Each point is reached from the start by the listed moves, each made once or not at all, plus a little noise. Say if it took an odd or an even number of moves. Then give how often each move was made.
(in the rows, 128 means zero)

Moves:
(1): [144 156 137 142]
(2): [ 94 138 122 142]
Start: [123 152 149 127]
Points:
[106 193 151 159] => even (1, 1)
[141 180 159 142] => odd (1, 0)

Moves:
(1): [157 148 114 154 177 133 125 129 130  86]
(2): [130 151 111 128  99 150 111 131 128 132]
(3): [149 116 153 136  99 128 116 135 160 122]
(4): [ 91 130 125 167 133 137 124 132 132 117]
(5): [107 179 154 123 146 119 140 105 132 137]
(6): [111 107 149 128 141 165 140 121 132 130]
(7): [124 130 144 131 116 128 145 123 104 123]
(8): [130 124 136 119 132 135 142 186 139 144]
Start: [116 110 134 139 123 133  98 129 120 123]
Points:
[114 128 122 195 184 150 105 195 138  86] => odd (1, 0, 0, 1, 0, 0, 0, 1)
[ 78 177 163 183  88 154  78 117 160 123] => even (0, 1, 1, 1, 1, 0, 0, 0)
[131 145 144 221 109 170  82 139 134  60] => odd (1, 1, 1, 1, 0, 0, 1, 0)
[131 171 170 167 147 187  96 111 165  92] => odd (1, 1, 1, 0, 1, 1, 0, 0)

Moves:
(1): [153 141 133 127 146 126 144 144 114 139 110 121]
(2): [129 160 128 129 113 129 124 137 121 133 122 109]
(3): [120 135 151 146 136 154 148 115 131 115 133 128]
(4): [153 155 116 155 120 129 124 134 153 152 134 139]
(5): [130 128 108 125 156 132  97 125 131 122 112 131]
(6): [125 126 103 139 102 156 146  97  91 117 125 160]
(7): [ 97 155 119  91 159 115 122 125 134 160 118 155]
(8): [100 112 126 144 119 145 138 153 133 128 119 124]
(9): [159 127 140 108 111 150 134 117 154 142 101 121]
(10): [128 134 166 148 115 136  87 121 105 181 157 127]
(11): [136 132 130 106 136 159 131 179 112 110 158 119]
(12): [144 150 144 132 123 112 122 137 136 117 106 152]
Start: [164 115 130 104 151 143 122 109 103 118 161 131]
Points:
[189 129 127 144 159 213 118 110 165 140 120 135] => odd (0, 0, 1, 1, 1, 0, 0, 1, 1, 0, 0, 0)
[209 222 136 103 149 218  86 172  79 209 118 180] => odd (1, 1, 0, 1, 1, 1, 1, 1, 1, 1, 1, 1)
[223 128 162 102 166 174  70 101  90 194 128 118] => even (1, 0, 0, 0, 1, 0, 0, 0, 1, 1, 0, 0)
[188 168 162 165 161 168 153 144 138 132 128 152] => odd (1, 0, 1, 1, 0, 0, 0, 1, 0, 0, 0, 1)

Moves:
(1): [154 137 132 120 132 129 122 120 139 145 123 134 125 132 136 125 125 117
 132 126 134 141 140 127]
(2): [128 184 123 150 145 145 131 129 128 134 153 119 147 113 142 122 109 143
 126 135 134 114 137 141]
(3): [134 123 155 135 127 138 121 150 123 132 134 110 127 127 130 113 121 126
 132 126 131 122 122 133]
(4): [129 127 140 156 130 109 139 138 129 127 134 114 130 122 128 134 134 119
 141 118 128 138 126 122]
(5): [115 120 133 126 158 118 142 137 108 135 117 131 136 113 131 148 139 128
 122 128 126 125 139 121]
(6): [128 122 129 136 127 152 124 124 135 124 114 132 138 123 122 129 127 128
 149 113 123 118 126 135]
(7): [149 123 122 113 132 125 164 139 130 129 125 129 129 136 140 121 129 132
 136 115 134 121 118 120]
(8): [143 128 100 125 124 138 120 141 120 129 132 124 132 123 134 131 133 116
 124 136 115 130 131 119]
(9): [111 122 134 119 133 119 131 133 141 122 146 127 117 135 126 112 134 111
 141 116 130 121 135 125]
(10): [125 128 131 133 126 131 127 127 131 157 120 123 127 131 132 126 145 119
 115 132 132 128 119 129]
(11): [133 121 133 127 132 142 128 116 107 119 152 117 115 144 133 134 135 113
 139 139 114 114 104 117]
(12): [120 135 128 149 128 130 124 133 120 135 133 147 134 143 132 121 135 132
 127 132 141 122 131 114]
(13): [145 110 143 127 112 113 122 120 136 141 130 117 139 119 135 124 132 143
 115  97 120 112 145 124]
(14): [134 139 123 121 139 121 117 138 114 124 134 119 137 159 107 139 131 132
 130 112 107 130 125 129]
(15): [122 114 132 133 112 122 109 124 119 118 122 114 105 147 161 136 148 134
 144 138 119 114 140 138]
(16): [126 136 133 125 124 147 132 140 137 125 126 124 144 135 116 150 118 130
 124 131 118 150 141 120]
(17): [137 141 145 140 112 142 134 118 109 104 137 130 100 129 109 126 156 111
 112 126 127 127 145 151]
(18): [131 138 138 122 157 138 136 136 137 134 133 134 109 117 129 130 145 156
 130 128  97 145 127 117]
(19): [122 124 136 111 124 121 126 133 128 125 114 142 150 121 120 140 135 129
 146 154 121 118 122 129]
(20): [125 122 119 141 137 135 126 115 130 119 121 117 138 132 123 118 137 130
 120 141 132 119 129 133]
(21): [131 116 130 129 130 131 135 125 126 143 145 126 121 130 122 139 139 140
 129 115 155 131 127 137]
(22): [123 123 116 131 108 134 132 121 112 136 147 144 144 142 149 126 129 126
 144 121 128 167 134 140]
(23): [127 128 129 135 120 131 138 122 120 144 130 134 121 122 120 129 123 134
 134 130 123 131 152 132]
(24): [121 134 128 146 145 111 128 136 139 125 147 145 128 137 128 141 110 119
 124 142 116 121 119 156]
Start: [123 148  85 126 142 140 119 135 178 124 107 135 120 122 140 131 143 127
 126 156 144 122 172 131]
Points:
[155 179 110 183 121 174 155 173 127 167 164 116 134 133 205 160 171 126
 113 148 103 122 249 191] => odd (0, 1, 1, 0, 1, 0, 1, 1, 0, 1, 0, 0, 1, 0, 1, 1, 1, 0, 0, 0, 0, 1, 1, 1)
[148 126 113 171 188 114 131 196 145 198 168 116 143 134 157 172 193 145
 124 104  91 164 178 153] => odd (0, 0, 1, 1, 1, 0, 0, 1, 0, 1, 0, 0, 1, 1, 0, 0, 0, 1, 0, 0, 1, 1, 0, 1)
[138 204 122 206 177 154 169 200 186 147 180 126 156 141 153 147 114 143
 141 147 177 119 168 150] => even (0, 1, 1, 1, 0, 0, 1, 0, 0, 0, 0, 1, 0, 0, 0, 1, 0, 0, 0, 0, 1, 0, 0, 1)
[168 139 109  94 191 126 116 204 183 140 154 133  94 178 164 151 186 130
 186 156  97 108 171 152] => odd (1, 0, 1, 0, 0, 0, 1, 1, 1, 0, 0, 0, 0, 1, 1, 0, 0, 1, 1, 0, 1, 0, 0, 1)
[103 155 130 175 124 166 133 167 160 123 198 166 112 177 127 136 164  96
 134 141 166 159 201 182] => even (0, 0, 1, 0, 0, 0, 0, 0, 1, 0, 0, 1, 0, 0, 0, 1, 1, 0, 0, 0, 1, 1, 0, 1)
[127 127 118 127 142 155 159 139 117 132 145 139 168 198 129 153 233 100
 134 137 109 111 192 121] => odd (0, 0, 0, 0, 1, 0, 1, 0, 1, 1, 1, 1, 1, 1, 0, 1, 1, 0, 1, 1, 0, 1, 0, 0)
[167 209 124 161 167 214  98 168 134 110 172 101 155 149 113 145 194 154
 113 176  65  89 195 123] => even (0, 1, 1, 0, 0, 0, 0, 1, 0, 0, 1, 1, 1, 1, 0, 1, 1, 1, 1, 1, 0, 0, 0, 0)
[163 128 146 166 151 156 173 191 109 170 180  88 112 170 116 157 228  95
 127  89 127 104 211 105] => odd (0, 0, 1, 1, 1, 0, 1, 1, 1, 1, 1, 1, 1, 1, 0, 1, 1, 0, 0, 0, 1, 0, 1, 0)

Moves:
(1): [139 112 135 127 119 123 118 117 127 144 103 139 101 129 139 119 132 155
 118 132 140 141 150 134 142]
(2): [133 127 132 118  98 132 139 108 131 121 112 112 108 136 130 119 152 129
 116 139 130 155 130 118 127]
(3): [130 136 118 116 128 119 126 149 145 120 146 143 127 125 122 138 142 114
 123 142 141 126 120 121 122]
(4): [142 132 122 132 114 148 137 140 132 140 149 142 108 119 111 126 122 140
 124 116 134 139 137 140 126]
(5): [143 117 116 115 125 140 131 133 136 123 140 131 131 109 153 137 124 117
 123 138 120 109 159 134 127]
(6): [132 133 121 136 118 110 111 120 120 113 120 134 115 137 125 132 131 135
 123 113 113 121 140 125 114]
(7): [137 133 119 123 116 132 139 108 128 117 137 139 107 138 121 156 134 137
 147 115 131 111 134 122 127]
(8): [126 131 115 134 144 145 110 116 142 125 123 128 111 133 106 143 113 129
 115 120 110 136 150 132 100]
(9): [116 108 108 127 142 124 144 130 128 123 122 130 121 123 129 118 118 119
 122 127 134 117 121 129 116]
(10): [134 131 135 115 121 138 145 138 128 153 112 133 109  98 134 112 113 121
 118 149 125 126 117 133 140]
(11): [130 138 133 149 149 137 131 145 148 135 119 131 110 133 118 116 126 131
 127 109 119 129 111 142 103]
(12): [126 113 123 105 122 130 126 133 101 128 117 118 135 138 131 133 112 141
 110 133 132 128 111 139 143]
(13): [127 144 129 117 133 139 126 127 138 129 120 149 140 138 128 139  95 110
 120 121 148  99 133 138 121]
(14): [112 105 138 128 122 147  97 124 127 118 121 113 128 137 110 119 119 132
 133 114 130 125 140 121 135]
(15): [108 131 133 117 107 130 149 136 134 110 124 130 129 112 132 125 129 141
 110 115 138 126 147 137 141]
(16): [135 133 127 112 114 131 134 128 145 139 140 130 134 133 128 129 142 116
 112 124 132 115 140 113 129]
(17): [117 131 130 124 129 132 132 129 125 137 131 115 122 132 128 131 127 132
 144 145 141 118 129 133 114]
(18): [145 120 115 118 141 123 144 128 148 138 134 139 152 130 145 103 117 146
 156 130 111 152 124 106 129]
(19): [136 133 127 136 145 137 123 121 119 131 118 125 136 117 144 126 141 131
 137 119 136 144 111 124 139]
(20): [136 145 126 136 145 113 130 128 129 131 139 114 128 124 139 131 102 134
 109 127 131 119 131 143 133]
(21): [131 113 148 125 113 120 119 119 116 116 123 146 124 110 121 139 130 129
 119 123 143 123 132 114 125]
(22): [101 125 141 118 119 127 104 121 146 138 147 145 105 117 144 143 127 129
 127 124 128 143 131 162 108]
(23): [125 143 133 134 150 133 105 140 124 110 137 159  95 142 122 102 152 144
 147 140 104 137 144 138 121]
(24): [122 136 130 137 117 138 118 128 132 109 135 141 121 106 119 129 126 154
 108 150 132 126 132 137 136]
Start: [126 110 116 130 115 129 142 124 137 132 154 134 138 130 133 124 142 133
 109 125 129 133 141 136 126]
Points:
[131  97  96  95 171 142 119 160 222 140 170 249  67 121 181  88 120 150
 120 138 121 131 183 186  62] => odd (1, 0, 1, 0, 1, 0, 0, 0, 1, 0, 1, 0, 1, 0, 0, 0, 0, 1, 0, 0, 0, 1, 1, 0)
[149 127 119 118  75 190  77 117 216  80 135 246  30 119  85  81 164 225
  48  86 142 174 233 128  89] => even (1, 1, 1, 1, 0, 1, 0, 1, 0, 0, 1, 0, 1, 1, 1, 1, 0, 1, 1, 0, 1, 0, 1, 1)
[ 92 104  80  76 119 199 128 144 163 131 197 181  61  93 152 132 140 166
  74 113 127 139 215 205  83] => odd (0, 0, 0, 1, 1, 0, 0, 1, 1, 0, 0, 1, 0, 0, 1, 1, 1, 0, 1, 0, 0, 1, 1, 0)

Moves:
(1): [154 126 147 104 119 116 115 164 110 111 129 143 137 112 120 118 118 129
 134 102 110 108 143 137 126 127]
(2): [146 145 129 125 135 141 140 102 162 122 118 146 129 109 155 129 124 125
 134 155 148 116 135 136 100 158]
(3): [125 100 138 127 119 145 124 118 108 130 124 145 131 142 136 137 117 134
 123 138 116 170 153 127 101 124]
(4): [140 137 127 137 144 122 141 130 116 125 138 154  99 139 116 129 122 135
 123 137 116 136 120 129 128 125]
(5): [127 119 125 140 163 143 123 125 162 103 124 128 120 103 135 131 112 152
 108 123 127 147 130 138 124 130]
(6): [129 135 126 117 126 131 135 120 127 115 131 123 133 122 122 117 120 103
 124 133 122 136 114 117 134 123]
(7): [133 107 122 154 141 121 164 122 134 110 119 124 148 125 125 133 142 140
 128 136 100 116 140 134 111 114]
(8): [124 137 148 132 149 140 120 147 116 122 131 141 129 121 125 114 146 134
 134 139 130 119 128 101 114 108]
(9): [125 118 131 102 134 110 135 162 119 121 108 128 125 168 143 107 121 145
 155 117  99 137 113 114 128 136]
(10): [134 131 127 125 126 136 127 136 156 147 142 127 120 124 141 133 123 107
 126 137 126 133 134 128 134 109]
(11): [118 125 119 123 130 131 139 131 122  98 147 124 110 138 125 145 119 114
 124 144 145 115 153 127 137 128]
(12): [128 119 121 124 121 126 129 140 118 125 119 157 133 143 137 105 138 132
 103 130 129 144 125 134 130 128]
(13): [134 122 139 117 148 137 130 121 150 143 134 141 154 125  99 126 113 134
 127 144 134 132 135 111 137 148]
(14): [124 142 116 127 129 117 132 126 127 135 113 128 135 146 119 126 133 135
 116 145 122 137 143 136 137 122]
(15): [140 129 102 145 125 119 122 126 128 125 135 122 135 111 141 156 135 129
 130 149 124 130 123 118 144 136]
(16): [136 114 140 113 124 131 122 143 124 128 110 112 100 119 113 124 152 128
 125 140 128 132 119 126 137 138]
(17): [144 118 137 120 121 118 127 110 129 128 135 116 121 126 126 117 146 138
 140 115 139 117 133 115 156 120]
(18): [128 146 127 125 123 148 160 123 129 122 128 138 118 129 132 128 109 148
 111 131 126 136 141 117 108 128]
(19): [114 122 117 121 142 156 135 122 124 130 113 146 121 129 134 128 120 132
 127 132 132 122 136 117 138 127]
(20): [138 106 118 137 137 140 114 111 138 119 108 123 123 151 121 125 117 129
 121 151 144 115 126 120 116 126]
(21): [137 142 124 164 128 122 131 126 125 131 100 129 129 127 128 124 114 126
 125 126 136 142 144 119 128 128]
(22): [116 123 120 120 111 125 118 137 136 125 134 134 135 107 109 112 134 145
 150 126 130 135 118 134 122 117]
(23): [133 130 102 120  99 137  99 131 147 132 146 128 110 125 114 114 150 119
 129 102 108 112 130 112 127 134]
(24): [153 134 128 147 121 150 131 117 144 113 120 127 140 127 113 159 139 130
 161 124 138 114 122 150 140 130]
Start: [147 126 127 136 115 153 119 104 157 110 143 138 134 119 121 114 122 108
 133 126 139 108 160 143 107 159]
Points:
[170  64 106 109 155 217 103 140 230  53  92 217 133 119 131  58 112 172
 148 167  66 111 229 110  16 131] => odd (1, 1, 1, 0, 1, 0, 1, 1, 1, 1, 0, 0, 0, 1, 0, 0, 0, 0, 1, 1, 0, 1, 1, 0)
[186 124 100 119 170 221 187 110 227  46 127 220  70 117 165  28 130 152
 112 146  77 118 172  73  75 136] => odd (0, 1, 0, 1, 1, 1, 1, 1, 1, 1, 0, 1, 0, 0, 0, 0, 1, 1, 1, 0, 0, 0, 1, 0)
[236 157 116 127 103 171 174 174 168  26  71 227 112 111  71  32 163 163
 161 151  62 109 177 120  57 155] => odd (1, 1, 0, 1, 0, 1, 1, 1, 1, 0, 0, 1, 0, 1, 0, 1, 0, 1, 0, 0, 1, 1, 1, 1)
[199 108 132 102 135 100 166 183 133  72  70 200 155 141  42  33 117 146
 135 154  60 161 167 133 115 159] => odd (1, 0, 0, 1, 0, 1, 1, 0, 1, 0, 0, 1, 1, 1, 0, 1, 0, 0, 0, 0, 1, 1, 0, 0)
[217 128 136 115 174 172 124 164 249  68  90 173 140  83  92  52 124 114
 132 163  65 116 207  88  79 174] => odd (1, 1, 0, 0, 1, 1, 1, 1, 1, 1, 0, 0, 1, 1, 0, 1, 0, 0, 0, 0, 1, 0, 1, 0)
